Rows are points. The ring and each string are closed loops that go straight from each point to the next, and from the last back to the first. Before rounding, they use only three directions, however many columns there are. Count how often each string passes through the ring. Passing back the other way cancels.

Ring:
19  -9  10
9  23  8
-27  31  13
-45  1  16
-30  -30  14
-7  -37  13
String (14 x 3):
-12  40  31
-3  52  2
3  45  30
-2  22  29
-10  4  21
-1  20  -19
-2  22  -8
-10  7  3
-10  16  16
-12  15  4
-14  32  -7
-19  49  5
-18  38  30
-15  20  32
Times through: 1
String, 12 rows:
-30  -44  31
-8  -51  9
16  -49  30
20  -21  33
2  -1  17
0  8  -3
-8  11  13
-15  25  -5
-39  39  4
-60  23  28
-40  -4  37
-28  -14  37
Times through: 1

Ring (8 x 9):
28  13  16  -42  21  -5  -25  -8  -4
16  30  19  -31  31  -15  -15  -1  -8
-12  38  25  -12  27  -25  0  8  -10
-39  22  28  3  6  -24  11  15  -4
-44  -2  12  8  -13  -9  10  14  6
-22  -20  -14  -2  -16  12  -3  6  14
14  -26  -16  -27  -10  21  -22  -6  14
30  -13  4  -43  2  12  -30  -11  5
String (24 x 9):
48  16  20  -56  28  -4  -35  -14  -7
34  0  34  -53  8  -4  -31  -12  -4
3  -7  35  -33  -8  -7  -16  -3  0
0  2  12  -22  4  -3  -12  0  2
32  19  -21  -32  35  7  -24  -6  1
45  15  2  -48  30  2  -32  -12  -3
46  9  35  -60  19  -7  -36  -15  -7
15  0  49  -44  -1  -13  -22  -7  -5
17  10  46  -43  9  -16  -21  -6  -8
21  24  45  -43  22  -21  -21  -5  -12
2  13  40  -31  8  -17  -13  0  -6
2  20  9  -20  20  -9  -10  2  -3
5  35  -1  -17  36  -12  -8  4  -5
5  58  7  -15  54  -25  -4  6  -13
-4  54  32  -18  42  -34  -2  7  -16
-11  19  46  -22  8  -24  -5  4  -8
-8  9  29  -20  4  -13  -7  3  -2
1  26  -3  -14  27  -8  -7  4  -2
11  58  0  -18  57  -21  -7  5  -13
18  59  26  -30  54  -30  -12  1  -18
12  28  48  -38  21  -25  -16  -2  -12
1  6  32  -28  3  -11  -13  -1  -3
10  15  9  -26  18  -6  -15  -1  -2
36  29  -9  -37  42  -1  -25  -7  -5
Times through: 4
